Each row of a before or after table is a point. One or more steps were done to the points. Then noise was added and the rows were shuffled. The steps act on how far a point lies along the listed directions, d1 being the first. What was done? A step turns or swaps two directions, mirrors them in a line or flattens them onto one, adds a multiple of one to another, or multiplies one. Angles are multiples of 10 degrees, from the lower direction toward the higher: turns from -170 to 170, lines from 10 to 170 but not 90. Use the fewest steps. Two steps may share a direction if one is a turn and the other turns, adds or multiplies; they go together, in the order done. Otherwise the lowest direction goes first.

Directions:
(1): [-32 -18 -33]
(2): [ 20  28 -36]
(3): [ 32 -37 -11]
Before (13 x 3):
[[  3 -43  36]
 [-10  45 -50]
 [ 25  22 -54]
 [ 25  45 -23]
 [-52   4  -6]
 [  7 -37   7]
 [  4  -3  17]
 [-13  13 -24]
 [ 35 -18 -25]
 [ 30   3 -50]
 [ 21 -17  25]
 [-33  22  18]
 [ 39 -35  -6]]
After, 13 rows:
[[ 42  -7  32]
 [-11 -32 -48]
 [ 30 -44  -9]
 [-16  36  14]
 [-15  11 -25]
 [-28 -25 -46]
 [-48  14 -51]
 [ 39  -7   7]
 [ 16 -22  24]
 [-50 -16 -19]
 [  4  51  -7]
 [  2  -7  20]
 [ 12 -39 -25]]
Steps: swap d1 and d2

Directions:
(1): [ -3 -53 -20  -8]
(2): [-26   3  14 -49]
(3): [  2 -21  52  13]
(4): [ 51  -1   4 -26]
Before:
[[-11   0  23  43]
 [ -8 -15 -35 -27]
 [  3  15  21  31]
 [ -3  20  16  36]
 [  1  -8   2  29]
 [ 15  18  -4 -35]
 [  9  11  36  27]
 [  4 -47  24 -20]
 [-30 -49   5  -3]
 [-43 -19  31  -8]
 [ -1 -38  10  43]
 [-44 -20 -34 -18]]
After, 12 rows:
[[-13 -16  65  26]
 [ 36   4 -66   2]
 [  8  18 -21 -43]
 [-11  -1  25  35]
 [-21 -33  48  46]
 [-17  -8  15  27]
 [ 48 -31  49  25]
 [  9 -39  63  -8]
 [ -6 -17  48  49]
 [ 12  13 -60 -26]
 [ 26 -34  29  22]
 [-15  -6  37  27]]
Steps: multiply d1 by 0.4; swap d2 and d4; multiply d3 by 2

Directions:
(1): [-34  21 -10  19  49  23]
(2): [ 19   1 -58  31  -5 -13]
Before:
[[ 31 -16   0   9 -11   1]
 [ 15 -22  13 -29 -32  -6]
 [ 10  15 -29  14   8  -4]
 [ 19  -5 -20   6 -10 -19]
 [ 29 -10 -28   5 -16 -10]
 [-18  31 -80  59  41 -11]
 [  9  -2 -95  25   9 -17]
 [ 25 -36  60 -28 -39   2]
 [ 22 -24  -7   4  -7 -27]
 [ -4  12 -59  23  12  -2]
 [-12 -12  62 -33 -51  -6]
 [-17  -7  70 -27 -11  -6]]
After:
[[  1   2 -12   6   6  -8]
 [-12   8 -87  27  31  -5]
 [  9   2 -15   5  13   8]
 [  7  18 -30  16   9   1]
 [-20  -8  64 -32 -41  -1]
 [ -6  15 -63  24  16  -3]
 [ -9  25 -87  57  34 -14]
 [  9 -31  69 -28 -20  16]
 [ -3 -12  24 -25 -11   5]
 [ -6  -9  64 -28 -24 -13]
 [ 12 -10   5  10   6  11]
 [  5 -14   3   5  17 -14]]
Steps: flatten d1 and d2 onto the line at 60 degrees

Directions:
(1): [-43  23 -23  34  22  23   3  47 -11]
(2): [ -1  35  14 -30  42  18  34 -28 -33]
(3): [  3  61   1  12 -52   6  18 -10  19]
(4): [  9  21  -5  51  21 -36 -31 -36 -20]
Before (8 x 9):
[[-14 -38 -10 -23  29  27   2  16 -13]
 [-14 -46  12 -46 -58  17  -2  49  52]
 [  3  22  11 -57 -54  30  42   7  30]
 [-30 -26   7 -28  49  20  20  29 -21]
 [ -1  27   7 -13 -53  13  20  -1  30]
 [ 14 -16  16  -1  39 -22 -22 -23 -45]
 [ 11  15   8 -27  30  10  25  -8 -35]
 [-19  28 -20  49 -56 -12 -20   9  40]]
After, 8 rows:
[[ 17  18   9 -29  22   9  27 -14 -32]
 [-40  -4 -17   7  11  27   6  48   2]
 [ 22  -8  11 -40 -28  11  16 -27   9]
 [-28 -50   8 -41 -37  22  -5  63  47]
 [ 28  -3  19  -8  13 -25 -15 -42 -36]
 [ 16  12  31 -49 -26   3  33 -30   6]
 [-40  14 -29  57 -22  -3 -27  37  28]
 [-39 -14 -11 -37  16  46  26  64   2]]
Steps: swap d1 and d3

Directions:
(1): [ -3   7  -6  22  10 -66   9 -35  11  51  -6]
(2): [ 26 -35 -39   7 -17  27  21  22  38  37 -29]
(3): [-29 -44 -23 -40  22 -14 -20  27 -23  27  33]
(4): [  5   0 -25  63  25  12  31  15 -35  -2  35]
(5): [-27   4  10  -3  -7 -28  37  46 -30  -9 -53]
(6): [ 14 -34  -1  38  21 -20 -59  10   0 -26 -33]
Before, 14 rows:
[[  1  -2  -9   7 -28  -2   6  16   5  -8 -31]
 [-53 -16  -8 -32   2 -84  41   1  -5  70 -35]
 [ 11  23   4  23   5 -15  19 -34 -13  16 -10]
 [ 11  -8  -5  14   7   0   1   0 -10   4  33]
 [ 24  -2  -4  46  19 -17 -20 -37  12  -5  -8]
 [  4  -5   8   7  14  -5 -35  13 -16 -26 -27]
 [-19  29  15 -25 -17 -50  12 -42  26  35 -19]
 [ 16  -7   1 -10   4   6 -29 -17  19  -5   9]
 [-23  -2  10 -51   5 -72  14   5  -2  59 -43]
 [-30  -6  -7 -35  16 -58  16  -7 -17  37 -30]
 [ 26 -27 -15  40   9   3 -27 -28  24  12 -16]
 [-36 -32  -9 -40 -11 -36  21  27  10  59 -12]
 [ 26 -26 -18  37 -18  39  -5  14  11 -11 -17]
 [-27  10   8 -60 -13 -88  22  -3  -3  51 -26]]
After, 14 rows:
[[  1  12 -26  54  12 -22  41 -23   2  39  18]
 [ -6  28  18 -22   5   9 -13 -17 -19 -17  23]
 [-13  13   8 -13   0  -9  28  19 -18  -8  -5]
 [ 20  -8 -49  34  26 -41  20 -34  -1  74  69]
 [  1 -18   7  -3  -2 -26 -15  16  -5  -3 -17]
 [-22  21  28 -34 -20 -21  23 -19   0   9 -35]
 [  8  12  -9  -7 -30  20  -1 -17  17  -3  13]
 [ 22   9   1  22   3 -13  -5 -25  -4   7 -29]
 [  0 -13 -34   9  33 -29   1 -43  -1  55  38]
 [-11  29  24  -9  -4 -33  12 -25  -5 -13 -30]
 [ 15  -4 -34  14  36 -25  19 -40   4  85  63]
 [ -1   7  22 -39 -45  28  -3  -2  17 -17 -27]
 [-10 -35 -36  -4   7 -17  10  -8  25  79  48]
 [ -5 -29 -47  21  30 -45   3 -58  27  94  53]]
Steps: add 0.3 times d3 to d1; turn d2 and d6 by 50 degrees; turn d4 and d6 by 130 degrees; multiply d5 by -1

Directions:
(1): [-15 -11  13   7 -17  39  13 -14  13  48  18  66]
(2): [-29  -3  14 -60  31  19  -6  52  22   0 -25   9]
(3): [ 53  -6 -34 -20 -21 -34  40  36   2  14  -9  26]
(4): [-41 -22  -6  19  23 -12  41  10 -56 -29  -9  27]
Before (13 x 12):
[[ 20   2 -18 -34 -37  16  13  32  43  61   5  51]
 [-41  -4  37 -44  26  85 -54  31  61   9   4   2]
 [ 21  -2 -23   6 -14 -27  30  31 -30  -4 -18  12]
 [-14 -21  18 -56   6  18 -20  25  16  26 -21  38]
 [ -6   8  12   7  16  -9   7   6 -54 -34  -4 -26]
 [-24  -1  10   0  51 -47 -21   9 -33 -83 -36 -76]
 [ 45  32 -14 -35   4 -45  33  26  11  -3 -17 -13]
 [ 28   8  -8   9 -12 -43  27  -6 -29 -22  -2 -25]
 [  7   0   6  -3   1   1  -7   7  25  10   8  -4]
 [  3 -34 -39  17 -13 -22  54  22 -13  20   9  50]
 [ -5 -15 -13  13  14   3  37   9 -40 -22  -7  26]
 [-46 -15   4  18  25   3  21  -2 -38 -26 -14  20]
 [-73 -28 -12  36  33   0  47  13 -76 -25 -16  53]]
After (13 x 12):
[[-11  -1   5  33 -26  22   7 -15 -15  28   8  38]
 [-75   8  29  -7  13  54 -40  -8  21  13   7  -2]
 [-46 -20   4  56  -5  24  -8 -45  -3  15  33  12]
 [ 42   6  -8  10 -20 -16  32   4 -41   6   7  12]
 [ 18   2   6   2 -28  -1  29 -13  -1  31  12  32]
 [ 75 -21 -44   1 -27 -67  67  26 -16  12 -15  46]
 [ -9  -6  -5 -30  39   7 -20  56   5 -58 -19 -48]
 [  8  -3 -18  46  -7 -28  20 -27 -38 -26   0  -9]
 [ -5  -3 -29  95 -13 -32  19 -54 -70 -28  14  -9]
 [  7  -5  -7  44  -6  10  15 -33 -30 -11  13  13]
 [ -9  18  20 -15  -4  19  35  -8  19  46   7  61]
 [ -4  -4   8  -9  12   2  -4  15  19   1   3  -3]
 [-30 -19  21 -14  16   3 -29  -7 -18 -10 -15   1]]
Steps: turn d1 and d3 by -110 degrees; multiply d2 by 0.4; turn d2 and d4 by 60 degrees
